Rows are points. The window is the flat piece filled in between its corners: a triangle in 3 columns, a solid with four corners in 4, and so on. A path goes straight from each point to the next, and from the last back to the first. List the points from which the path goes on through the window.

Window:
array([[-26,  44, -49],
       [  2,  15,  29],
       [ 30, -12,  30]])
Path:
(1): [-14,  67, -35]
(2): [-38,  -5, -55]
(3): [-31,  -9,  14]
(4): [-13,  53, -25]
(5): [ 7, 36, -5]
(6): [-29,   8,   7]
(7): [-34,  30, -39]
(8): [  5,  51, -35]
Through the window after points: 1, 5, 7

Window:
array([[-78,  56,  22, -34],
       [ 19, -19,   4,  39],
       [ 19, -43,  35,  -4],
       [ 12, -20,  -8,  -8]])
Path:
(1): [22, 42, 17, 44]
(2): [-29,  38,  31, -23]
(3): [-76,   6,  10, -23]
(4): [ 24, -73,  16,   8]
(5): [45,  4, 22, 26]
(6): [ 29, -14,  20, -38]
(7): [-13, -21,  -2,   2]
(8): [  6, -69, -35,  39]
(9): [50, -8, 36, 17]
(10): [  9,  22,  32, -11]
(11): [-41, -32,  32,  -6]
(12): [-23, -23,  -5,  11]
Through the window after points: 2

Window:
array([[ 25,  -5, -38,  13,   1,  66,  12,  20],
       [ 18,   4,  51, -61, -14, -11,  30,  -4],
       [  4,  12,   6,  39,  -8, -10,  14, -24],
       [ 15, -29, -61,   3,  11,  21,   8, -54],
       [-14,  26, -44, -65,  27,  20,   4,  16],
       [  1, -27, -10, -38, -32, -43,  -7, -11],
       [-75,  12,  76,  36, -27,  19, -58, -30],
       [-12,  26,   3,   7, -51, -13, -39, -68]])
Path:
(1): [-44,   5, -30, -20, -58,   7,   3, -49]
(2): [  9,  17,   8, -30,  18,  -3, -19,   2]
(3): [  2,   3,  50,   3,   2,  19, -72,  44]
(4): [-46,   5,  -6, -11, -42,  -9,  43, -71]
(5): [-35,  -4, -26, -17,   1,  63,  35, -10]
(6): [ 48,  36,   7,  22,  12, -22, -36, -10]
(7): [ 17,  11, -19, -36,  26, -41, -64,   2]
(8): [-27,  15, -12, -25,  -8,  39,  41,  -7]
Through the window after points: 1, 7

Window:
array([[-16,  49, -30, -74,  -9,  -4,  -3,  30, -44],
       [ -7,  33,  26, -36,  18, -31,  22,  -7,  21],
       [ 32, -82,   8,  10, -10,  29,  32,  -9, -10],
       [-32,  53,  -3,  41, -40,   1,  75,  54, -44],
       [-22, -15,  82, -44, -26,  -5,  -6,  29, -22],
       [ 12,  -8,  27, -24,  53,  12, -33, -31, -29],
       [ 18, -25, -49,  36,  33, -23, -48, -28,  14],
       [-31,  88, -16, -26, -60, -33,  34, -21, -44],
       [-46,  44,  -3,   2, -76,  63,  57,  36, -19]])
Path:
(1): [-72,  11, -13, -67, -45, -21,  40, -44, -56]
(2): [  6,  60,   6,   8, -31,   7,  24,  24,  -4]
(3): [ 18,  29,  11, -22, -32,  33,  14,  16,  -4]
(4): [-72,   3, -18,  32, -32,  15,  50,  14, -31]
(5): [-40,  -5,  -6, -34,  43,  -6,   1, -16, -19]
(6): [ 28,  27,  14,  -2, -24, -10,   6,  -9,  -8]
(7): [ 21,  59,  -2, -33, -26,  -9,  14,  19,  17]
(8): [-27,   8,  32, -26,  31, -29,  22, -16,   3]
(9): [-49, -25,  26, -27,  15,  27,  40,   7, -17]
(10): [ 16,  23,  -6,  12,  -9,  -7,  -6,  26, -21]
(11): [ 74,  87, -11,   1,  43,  31,   2,  21, -29]
(12): [-24, -30,  16, -14,   8,  -3,  -7, -13,  -8]
(13): [-70, -38,  15, -17,  32, -40,  17,  25, -31]
(14): [ 27, -13,  -2,  -3, -28,  26,  25,  -9, -11]
(15): [ 21,  41,  10,  10, -41,  47,   2,  18, -18]
(16): [-40,   5, -18,  -6,  -8,  -8,  25,  -1,  -3]
Through the window after points: 1, 3, 5, 7, 13, 15

Window:
array([[ 26,  11, -14, -15,  58, -41, -17, -26,  -4, -36,  39,  58],
       [ -9, -32,   2,  61,  52, -16, -31,  17, -17, -18, -29,  51],
       [ 17, -25, -18, -23,  53, -52,  26,  61, -36,  34,  -3,  86],
       [-37,  16,  48,  -5, -66, -35, -16, -40,  -1,  41,  20,  44],
       [-27,  32,  -5,  88,   5,  13,  26, -39,  24, -19,  -1,  38],
       [ 10,  -2,  38, -73, -31,  40,  22,  -9,  34, -37,  45,  33],
       [ 37,  44,  -1, -22, -12,  37, -10,  19, -22,  35,  26, -24],
       [ 17,  -4, -49, -25,  51,  11,  33,   0,  10, -32, -45,   9],
       [-57,   0,  34,  -9,  26,  10,  -8,  22,  84, -16,  -7,  10],
       [ 13, -35, -24, -59,  -8,   6, -34, -26,  27, -16,  82,  49],
       [ 29, -15,   5,  38, -30, -11,  40,  23,  69, -32, -41,  38],
       [-35, -72,  28,  32,   3, -33,  46,   3,  65, -29, -19, -26]])
Path:
(1): [ 37, -30,  26,  -4,  39,  -8,  -3,  -6, -11,   8,   0,  45]
(2): [-30,   0, -22,   7,   0, -21,  -3,  13,  19, -22,  11,  45]
(3): [ 12,  24, -11,  -1,  24, -44,   4,  47,   5, -55,  -4,  14]
(4): [ -3,  -7, -18,  12,  19,  32,  18, -46,  19,   6,   0,  34]
(5): [ 14, -17, -13, -22,  27,  -8,   4,  24,  13,  48, -13,  75]
(6): [-16,  -7,  14,  14,  14, -82,  32,  23, -59, -69,  42,  19]
(7): [-21,  19,   3,  16, -10,  10,  -2,   2,  10, -17,  12,  21]
(8): [ -5,  -2,  15,  26,  16, -13,  10, -23,  25,  16,  -7,  35]
Through the window after points: 1, 3, 5, 7

Window:
array([[ -22,   14,   34,  -31,  -29,   -9,  -14,   17,  -16,    8,    9,
         -15,   45,   49],
       [   0,  -12,   28,   19,   20,   26,  -45,   21,   22,  -51,   61,
          10,    6,  -18],
       [  38,   26,  -14,  -14,   45,   -1,    7,    8,  -43,  -17,  -33,
          27,  -11,   99],
       [ -18,   32,   -5,   21,   11,   33,  -47,  -31,  -59,  -18,  -19,
          31,   24,   38],
       [  -5,   11,   19,    5,    0,  -12,   17,   13,   -6,  -31,  -31,
         -44,   23,   23],
       [ -63,  -62,  -23,  -52,   58,  -44,   22,  -14,  -60,  -20,  -38,
          18,    5,   -2],
       [ -23,  -38,   -8,  -33,   26,  -70,   28,   17,   36,    0,  -45,
          26,   37,    4],
       [ -27,   22,  -43,  -22,   24,   89,   -3,  -25,   48,   35,  -11,
          11,  -39,   80],
       [  49,   41,    0,   18,   -7,  -17,   30,   16,  -44,   -7,   29,
         -11,   42,   16],
       [  19,   51,   10,  -65,  -46,  -37,  -39,   36,   -4,    8,    5,
          -3,    3,  -22],
       [  36,  -56,   68,   15,   33,   48,  -29,  -15,   14,    5,   20,
          51, -101,   -8],
       [ -16,   44,   29,  -10,  -17,   -7,   -4,   70,   -4,    6,   12,
           9,   10,  -15],
       [ -26,   33,  -61,   42,   34,  -34,   -3,    8,    0,   12,   -7,
         -36,   39,   93],
       [  35,  -21,   22,    2,   54,  -12,  -27,   37,    2,    9,    1,
         -10,   32,  -12]])
Path:
(1): [-14, -70, -27,  17, -72,  34,  -5,  12, -32, -34,  67, -44,  15,  16]
(2): [  1, -17, -27,  -4,  -7, -32,  -8,  36,  -4, -29, -27,   6,  18,  24]
(3): [-22,  41,  39, -52,  34, -15,   1, -17, -15,  39,  25,   0,  10, -10]
(4): [-33,  32,  20, -18,  45,   6,  16, -10,  -1,  -8,  31,  -7, -14,  19]
(5): [ 29, -21, -29,  13, -20,  -3, -40,  30,  -7,  20, -33,  27,  18,  43]
(6): [  7,  -6, -11,  17,   7,  17, -16,  24, -12, -12,  -4,  14,   7,  24]
(7): [-29,  58,  89, -41,  20, -29,  -3, -16,   0,  -6,  18, -20,  -6,  -6]
(8): [-27,  25, -14,   4,  48, -21,  -1, -15,   6,   3,  14,   5,  35,  29]
(9): [-16, -14, -36,   7,  10, -16,  -5,  26, -33,  -7, -33, -21,   3,  61]
(10): [ -1, -17, -68, -10, -29, -19,  14,  50, -16,  13,   9,   0,  13,  54]
(11): [-23,  38,  35,  18,  88, -27, -16, -37,   8, -16, -43,  -3,  31,  39]
(12): [ 11,  63,  46, -27,  96, -44,  -1,  15,  17,  29, -65,  64, -18,   9]
Through the window after points: 2, 6, 8, 10, 12
